Every row gives one point. Any point is a mix of the corners, with weights that add up to 1. It lies inside the corners' shape when no weight is negative. Is each point inside? If not, which corners have a negative weight?

Corners:
(1): [-0.24  0.41]
(2): [0.04 0.08]
(3): [ 0.04 -0.52]
Points:
[ 0.10 -0.58] => outside (1)
[-0.20  0.34] => inside
[-0.22  0.36] => inside
[-0.20  0.19] => outside (2)
[-0.10  0.33] => outside (3)

Corners:
(1): [-0.21  0.10  0.60]
(2): [-0.11  0.29  0.18]
(3): [-0.01 -0.07  0.24]
(4): [-0.04 -0.83 -0.60]
Points:
[-0.15  0.38  0.55] => outside (4)
[-0.15 -0.15  0.31] => outside (2)
[-0.10 -0.20  0.26] => outside (2)
[-0.04 -0.40 -0.12] => inside
[-0.18  0.01  0.45] => inside
[-0.06 -0.01 -0.04] => outside (1)
[-0.10 -0.13 -0.07] => outside (3)

Corners:
(1): [ 0.27 -0.20  0.10 -0.19  0.02  0.55]
(2): [ 0.06  0.00  0.24  0.27  0.04 -0.48]
(3): [-0.49  0.10  0.37 -0.29 -0.53  0.76]
(4): [-0.15 -0.25 -0.47  0.25  0.01 -0.77]
(5): [ 0.35  0.08 -0.09  0.07  0.25 -0.53]
(6): [ 0.11 -0.57  0.25 -0.48  0.13  0.58]
(7): [-0.02  0.03 -0.13  0.45  0.36 -0.17]
Points:
[ 0.05 -0.05  0.10  0.19  0.07 -0.29] => inside
[ 0.16 -0.19  0.03 -0.15  0.06  0.26] => outside (2)
[-0.10 -0.23  0.23 -0.43 -0.19  0.59] => outside (2, 7)
[ 0.25 -0.04 -0.10  0.20  0.33 -0.59] => outside (1, 3)
[-0.03 -0.09  0.27 -0.16 -0.02  0.21] => outside (1, 4)
[-0.08 -0.01  0.03  0.14 -0.08  0.12] => outside (5, 6)

Corners:
(1): [-0.28  0.16  0.00 -0.11 -0.34  0.11 -0.34 -0.12]
(2): [-0.10  0.58  0.30  0.47  0.24  0.20  0.18 -0.04]
(3): [ 0.24  0.00 -0.11 -0.78 -0.08 -0.27 -0.36  0.32]
(4): [ 0.41 -0.61 -0.18 -0.72 -0.23 -0.06  0.19  0.27]
(5): [-0.58  0.34  0.46  0.84 -0.09 -0.28  0.37 -0.30]
(6): [-0.62  0.25  0.46  0.23  0.55 -0.18  0.07 -0.28]
(7): [-0.18 -0.28 -0.39  0.04  0.11  0.02  0.31 -0.17]
(8): [ 0.61 -0.04 -0.10 -0.33 -0.12  0.10 -0.28  0.16]
(9): [ 0.19  0.05  0.24 -0.56 -0.06 -0.17 -0.11 -0.10]
Points:
[ 0.10 -0.13  0.03 -0.25 -0.08 -0.08  0.09  0.09] => inside
[ 0.23 -0.04 -0.16 -0.24 -0.16  0.17 -0.08  0.00] => outside (3, 5, 6)
[ 0.49 -0.13  0.06 -0.60 -0.18 -0.16 -0.08  0.26] => outside (1, 6, 7)
[ 0.06 -0.09  0.05 -0.36 -0.05 -0.11 -0.03  0.05] => inside

Corners:
(1): [ 0.86  0.69  0.22  0.18  0.38 -0.14  0.60  0.39 -0.08  0.03 -0.82]
(2): [-0.13  0.16  0.15  0.29 -0.04  0.45  0.40  0.40 -0.13 -0.30  0.35]
(3): [ 0.03 -0.06 -0.17 -0.41  0.01 -0.26 -0.57  0.35  0.48  0.02 -0.57]
(4): [ 0.00 -0.02  0.11 -0.02 -0.36  0.21  0.33  0.48 -0.70 -0.24 -0.02]
(5): [-0.02 -0.19 -0.09  0.32 -0.16 -0.25 -0.23 -0.01  0.52 -0.03 -0.13]
(6): [-0.13  0.05  0.23 -0.04 -0.28  0.29 -0.25  0.29 -0.15  0.28  0.48]
(7): [-0.07 -0.09 -0.13 -0.66  0.20 -0.21 -0.29 -0.78  0.04 -0.06  0.26]
(8): [ 0.40 -0.68  0.04 -0.65  0.18 -0.27 -0.97  0.14 -0.23 -0.43  0.28]
(9): [ 0.52  0.42  0.48 -0.10 -0.12  0.11  0.53 -0.09  0.05 -0.26  0.00]
(10): [ 0.38 -0.25  0.07  0.03  0.05  0.25 -0.41 -0.10  0.43  0.08 -0.38]
(11): [ 0.01 -0.38 -0.06 -0.43 -0.07  0.00 -0.14  0.27  0.30  0.52  0.08]
(12): [ 0.32  0.64 -0.38  0.27 -0.31  0.33  0.61  0.40 -0.10 -0.12  0.15]
Points:
[ 0.18 -0.02  0.00 -0.13 -0.01 -0.06 -0.01 -0.02  0.12 -0.10 -0.06] => outside (6)
[ 0.08 -0.17  0.13 -0.28 -0.04 -0.02 -0.29 -0.10  0.02 -0.22  0.13] => outside (1, 11, 12)
[ 0.08  0.18 -0.06  0.01 -0.22  0.19  0.17  0.16  0.02  0.01  0.12] => outside (1, 8)
[ 0.31  0.18  0.17 -0.14 -0.04  0.11  0.16  0.08 -0.07 -0.09 -0.03] => outside (5)
[ 0.20 -0.08  0.12 -0.19  0.01  0.00 -0.19  0.08  0.11 -0.04 -0.10] => outside (12)
